Each row of a before or after table is a point. The points were changed in one or more steps. Then noise was added and the rows were shuffled. The steps act on how far a point lies along the listed directions, d1 being the first. Name the steps. A step turns or swaps two directions, mirrors them in a line or flattens them onto one, adds a multiple of one to another, or multiplies one. Angles are multiples of 10 degrees, from the lower direction toward the higher: turns from -170 to 170, lines from 10 to 170 but not 90. Use the fewest steps. Two steps may share a direction if one is a turn and the other turns, adds or multiplies; they go together, in the order done. Otherwise the lowest direction goes first.
In the rows, zero is written as 128.

Directions:
(1): [ 87 100]
(2): [156  87]
Before (8 x 2):
[[108  85]
 [ 96 136]
 [161 157]
 [128 161]
 [117  88]
 [ 73 123]
 [124 196]
 [122  67]]
After (8 x 2):
[[153 176]
 [136  82]
 [156 146]
 [ 85 171]
 [155 116]
 [102 163]
 [193 101]
 [ 94 153]]
Steps: turn d1 and d2 by -120 degrees

Directions:
(1): [ 86  91 155 115  73 142]
(2): [ 93 101  73 171 130 107]
(3): [154 115 172 195 122 122]
(4): [141 171 117 130  72  83]
(5): [116 170 111 156 111 192]
(6): [186  90  94 120 101 151]
Before (8 x 6):
[[134 110 183 154 136 124]
 [156 134 126 141 180 102]
 [109 155 171 105 136 146]
 [120 164 179 137 109 182]
 [131  82 134 190 123 151]
 [110 139  99 143 168 111]
 [116 127 168 110 154 169]
 [160  79 119 130  88 148]]
After (8 x 6):
[[145 191 141 134  88  76]
 [ 65  78  94 164 179 155]
 [169 176 106 146  69  93]
 [168 100 101 112  96 141]
 [ 58  83 122 148 200 170]
 [ 65  90 110 168 200 215]
 [153 133 133 158 153  88]
 [114 104 124 153 173 118]]
Steps: flatten d1 and d3 onto the line at 140 degrees; multiply d2 by 2.5; turn d2 and d4 by 110 degrees

Directions:
(1): [121 131 132 149  44 163 168 131 107]
(2): [144  52 190 122 139 143 134 116 109]
(3): [154  90  82 150  99  76 100  96 100]
(4): [144 108 112 124 115 160  71 202 121]
(5): [ 98 150 167  71  95  85  99 133  96]
Before (11 x 9):
[[104 163  89 128 129 119 127 143 151]
 [ 86 173 176 106  71 107 160 127  99]
 [114 107 177 137  84 152 213  72 126]
 [102 148 151  83  89 130 112 139 121]
 [144 116  65 131 145  63  67 126 136]
 [159  65 160 152 111 115 106  86  95]
 [109 231  45 107  98 100  92 172 114]
 [139  87 142 141 117  59 126  71 110]
 [143 138  96 123 121  94 112 103 117]
 [147 109 102 168 125 102 124 122  96]
 [112 191  76  92 160  99  96 141 146]]
After (11 x 9):
[[141  79 148 159 131  56 168  27 120]
 [130 127 122 157 114  77 153  84  91]
 [132 131 118 106 174 136  89 144 157]
 [128 139 145 120 217  95 105 132 149]
 [117 187  66 134 115 137 154 122 147]
 [154  75 164 148 129 101 119  63 100]
 [103 165  93 131 118 121 138 130 149]
 [122  87 192  89 169 112 130 100 131]
 [142 143 100 135 123  93 146  62 123]
 [115 234  31 134 154  91 127 123 146]
 [130 137  71 167  80  77 169  61 130]]
Steps: turn d1 and d5 by 130 degrees; multiply d5 by 0.4; turn d2 and d4 by 20 degrees; add -1 times d3 to d4

Directions:
(1): [165 186 121 129 193 134 132 122 154 108  80 167  74 133]
(2): [143 146 173 117 120 181 189  98 126 182 173 157 119 160]
(3): [192 148  90 146 106 115 186 137 123  95 128 150 197 112]
(4): [139 138 176 158  85 136 172 156 113 122  87  79  81  80]
(5): [112 101 167  85 109 164 136 179 189  85  97 153 152 154]
(6): [105 151 129 113 126 123 115 164 146 181 137 183 141  40]
Before (10 x 14):
[[138 121  73 128 138  84 126 116 106 139 182 155 163  99]
 [108 112 100  89  89 137  97 169 165 133 164 168 210 105]
 [188 195  96 129 236 150 118  59 104 154 134 147  88 191]
 [137  97 121 138 163 143 115  79 111 111 143 116 105 189]
 [178 172 153 146 152 164 168 144 169  73  62 157 125 166]
 [148 170 157 104 156 164 167 148 178 155 126 167 124  83]
 [114 116 138 110  95 123 142 120 137 183 191 165 148 101]
 [138  91 139 120  96 168 170  91 132 133 147 134 150 193]
 [139  94 128 157  86 121 172 138  79 131 160  61 125 131]
 [125 133 192 138  94 147 161 156 137 125 117 106 106  99]]
After (10 x 14):
[[148 147 138 105 147 129 136 147 184 101 100 180 100 122]
 [167 147  89 103 192 140 151 126 153 112 148 188 138 186]
 [101 109 108 107 153 110  73 127 151 113 154 149 165 149]
 [108  77 232 116  30 196 181 173 108 154 136  47 144 126]
 [112  96 171 134 129 160 130 123 126 124 115 104  74 137]
 [113  91 127 112  93 122 126 170 153 110 137  95 194  86]
 [151 119 111 121 132 136 134 144 168  69  61 151 132 142]
 [195 202  77 152 150 109 131 151 141  88  79 145 110  74]
 [196 166 131 137 129 133 222 134 128 115 134 167 122 103]
 [128  81 102 174  41  95 132 157  97  91 135  79 246 104]]
Steps: multiply d1 by 1.3; turn d1 and d4 by 160 degrees; turn d2 and d5 by 100 degrees; multiply d3 by 2; multiply d6 by 0.4

Directions:
(1): [134 128 121 176  80 114  93 138  75 109  96 177 128 118 138  94  95  46
 141  81]
(2): [172 178 158 130 231 126 124 146 139 134 132 154 130 147 132 117 172  68
 101 116]
(3): [133 148 134 159 108 122 130 100 124 159 216 102 195 179 147 163 123 120
 143  70]
Before (10 x 20):
[[ 80  63  94 125  22 103 128  98 111 121 116  96 105 108 116 126  95 213
  152 148]
 [118 142 111 138 124 125 116 119 153 140 134 113 147 141 115 139 122 126
  122 118]
 [158 175 134 128 218 118  97 146 139 122  92 169 120 105 126  91 147  91
   94 139]
 [105 104 105 176  66 115  98 131  98 109 106 149 142 122 145  98  96 108
  144 103]
 [137  93 115 134  83 128 120 123 124 128 131 143 122 118 118 134  91 153
  119 119]
 [126 128 130 124 120 124 139 145 149  97  99 128 106 103 125 101 130 121
  147 146]
 [134 161 138 183  87  96  85 130  82 121 151 156 181 140 143 113  86  60
  137  78]
 [144 140 151 129 180 126  99 184  92  74  62 180  75 100 133  84 144  54
   99 150]
 [146 173 137  99 242 166 146  98 193 148 171 125 138 152 130 163 194 131
   90 137]
 [135 160 148 162 126 118 125  99 136 163 205  95 180 170 155 172 115 114
  145  77]]
After (10 x 20):
[[112 135 125 169  52 103  90 130  83 111 126 150 161 115 134 108  73  94
  143 103]
 [133 129 140 155 126 118  92 170  75  80  95 170 107 114 141  97 118  51
  116 118]
 [ 92  89  99 163  54 121 107 121 108 113 111 129 139 117 143 110  92 148
  147 121]
 [154 173 129 153 181 113  86 139 115 121 103 178 136 110 134  93 125  69
  110 111]
 [126 129 130 129 114 121 142 139 151 103 117 121 120 111 127 111 128 126
  149 134]
 [121 140 112 135 129 128 114 121 151 139 127 120 139 136 117 137 123 127
  117 125]
 [135  93 118 125  92 132 129 119 136 132 139 133 122 119 115 143  96 170
  118 126]
 [131 149 145 145 136 120 120 113 134 144 155 109 144 142 142 152 117 112
  139 105]
 [162 186 141 119 250 160 126 114 170 139 146 158 132 147 133 139 192  72
   88 119]
 [ 84  73 101 103  65 111 147  96 144 135 141  73 110 122 111 146 119 245
  141 168]]
Steps: turn d1 and d2 by -30 degrees; multiply d3 by 0.4

Directions:
(1): [113  64 108 140 126 118 135 112 121 167  66  93 151 137  68 168  83 166
 149  41 191 150 134 131 162 183 138  93 116 168 152 145 139 115 131  73
 149 153 125 105 111 104  70 154  67 147 116  81]
(2): [125 145 147 144 129 181 130 142  99 112 113 156 158 112 155 192 124  54
 192 116 154 141  75 138 227 139 132 140 107  97 146  80  95 174 155 137
 121 135 173 136 157 213 121  85 130 138 125  80]
(3): [101 136 149 116 118 102 140  65  58 135 141 112  83 132 154  98 179 113
 148  72 138 156 114  99 142 160  79 100 132  81 109 105 117 172  89 112
 109  94 173 114 146  83  77 127 103  30 137 192]
(4): [131  51 151 160 159 165  69 163 106 152  74 151 105 139 162 112 175 136
 178 112  77 116 139 129  82  91  89 107 102 124  85  80 139 110 110 167
 137  97 110 122 157  79  88 112 150 144  88  39]
Before (11 x 48):
[[114 135 150 121 139 124 135 122  82 150 111 156 102 112 133 105 146 119
  154 114 127 143 112 124 116 126 101 107 114 125 125 105 117 156  99 134
  122 104 136 122 130 103 114  98 129  82 104  97]
 [147 107 138 133 162 137  99 176 157 121 128 131 105 164 126  79 131 163
  118 180  92 103 163 125  45  82 124 124 120 160  98 147 151  89 130 155
  122 128  80 123 135  70 162 137 159 152 121 129]
 [145 160 125 107 131 110 159  99 101 117 147 127 125 102 143 139 134  96
  120 136 110 138 113 129 128 134 156 159 135 117 127 158 121 145 123 117
  122 131 152 155 116 142 156 146 115  95 154 186]
 [129 156 113  95 106  78 150  74 113 120 159  97 115 129  97 125 104 133
   96  82 209 156 125 106 163 166 111 121 166 132 165 139 106 146 122  81
  127 143 157 128  96 118  99 138  70  85 169 196]
 [156 154 105 115 130 115 123 179 195 128 137 135 135 138  99  83 109 174
   62 198  78 108 162 151  31  84 160 146 122 174 128 155 140  87 137 140
  150 144  67 138 117 122 198 133 165 185 130 145]
 [ 74 115 118 128 113 122 124  93  83 156 103 130 150 129  79 180  96 111
  158  74 206 184 116 138 205 192 135  91 109 138 133 123 119 151 147  84
  115 159 154 101 124 129  73 122  50 107 136 134]
 [108 125 129 118 113 110 188  77  78 157 111  91 140 129 109 170 119 129
  150  46 201 171  97 113 199 189 126 106 137 118 141 131 127 172 123  78
  115 154 160 104 140 125  63 130  48  96 121 172]
 [145 121 127 123 129 144 109 178 167 111 126 149 142 139 142 110 119 169
  109 178  92  97 154 140  76  92 142 124 128 159 130 127 144  85 144 174
  122 121  74 141 129 113 157 128 131 171  99  85]
 [123 170 134 118 117 126 177  65 101 128 125 120 154 121 123 185 152  69
  173  71 198 158  92 124 249 199 126 125 106 100 171 104 103 185 157  90
  124 127 217  98 137 207  87 122  90  96 130 157]
 [155 108 119 137 148 146 106 196 202 126 138 141 161 115 108 108 114 174
   79 205  69  78 157 157  48  77 141 154 118 145 123 163 138  53 138 172
  146 119  42 145  98 116 194 148 164 211 139  83]
 [136 108 141 120 134 118 138 102 110 134 125 110 135 141 129 134 131 121
  107  85 135 145 124 118 135 145 119 114 106 120 147 121 111 127 129  74
  141 107 152 130 131 107  84 142  95 107 135 146]]
After (11 x 48):
[[ 74 143 115 113 111  98 141  73  79 152 126 113 126 134  83 154 105 123
  126  82 204 188 125 127 176 193 126  92 128 132 120 137 123 142 130  77
  107 150 154  98 120 102  81 137  54  77 148 189]
 [150  74 118 158 156 176  89 213 184 133  96 144 178 112 103 135 106 157
  119 176  83  83 141 165  83  88 137 148 101 153 129 142 133  62 147 169
  153 118  47 140 108 126 163 135 152 236 122  17]
 [147 153 126 105 133 102 152 101 117 118 151 124 115 106 142 121 134 114
  112 144 101 129 128 128  95 119 152 160 142 121 121 169 131 130 112 120
  127 128 135 157 112 113 163 156 129 108 151 193]
 [114 157 151 116 133 124 140 125  80 144 126 156 111 107 134 121 140 106
  155 125 128 147  97 125 131 127 107 119 121 118 134 109 113 170 117 136
  119 108 146 127 129 126 132  91 138  78 112 104]
 [160 101 121 138 144 141  98 197 183 140  86 142 140 147 103  99 114 178
  103 169  75 109 163 155  32  79 149 132 102 178 122 129 144  77 129 147
  156 137  63 131 130 113 164 126 167 207 106  79]
 [126 139 115  91 107  65 129  73 114 130 157  91  90 136 106  84 135 159
   82  92 170 148 155  97 104 140  91 114 167 135 139 143 123 123  97  96
  123 121 137 131  93  65  94 143  83  78 164 201]
 [103 134 124 103 111  83 194  60  80 149 134  91 113 131 121 133 133 148
  119  62 181 169 114 106 163 178 119 106 159 109 131 151 135 169 108  85
  108 139 152 105 133  92  72 145  54  67 125 220]
 [135 120 145 116 140 112 137  97 105 137 132 111 124 141 138 123 143 117
  106  89 129 146 124 115 130 139 107 117 114 109 138 116 108 123 130  79
  132 105 148 130 137 101  93 143  99  91 139 157]
 [143 104 126 139 135 164  98 188 158 117 103 150 149 135 145 133 108 151
  139 152 107 102 141 147 105 104 146 116 119 165 134 111 136  92 161 166
  127 122  84 137 131 130 140 121 120 176  88  54]
 [149  81 145 152 173 179  80 194 139 130  93 151 121 166 149 114 134 138
  166 164  96 115 138 134  74  83 117 120 104 149  95 114 143  97 137 160
  126 131  94 113 154  98 151 117 164 171 107  63]
 [122 204 120  86  98  73 203  39 129 124 176  93 135 127 110 143 151 103
  104  96 194 158 122 117 194 201 136 131 134 112 176 157 121 171 139  84
  119 126 193  98 117 171 124 152  90  70 160 241]]
Steps: turn d1 and d3 by 20 degrees; turn d2 and d4 by -50 degrees
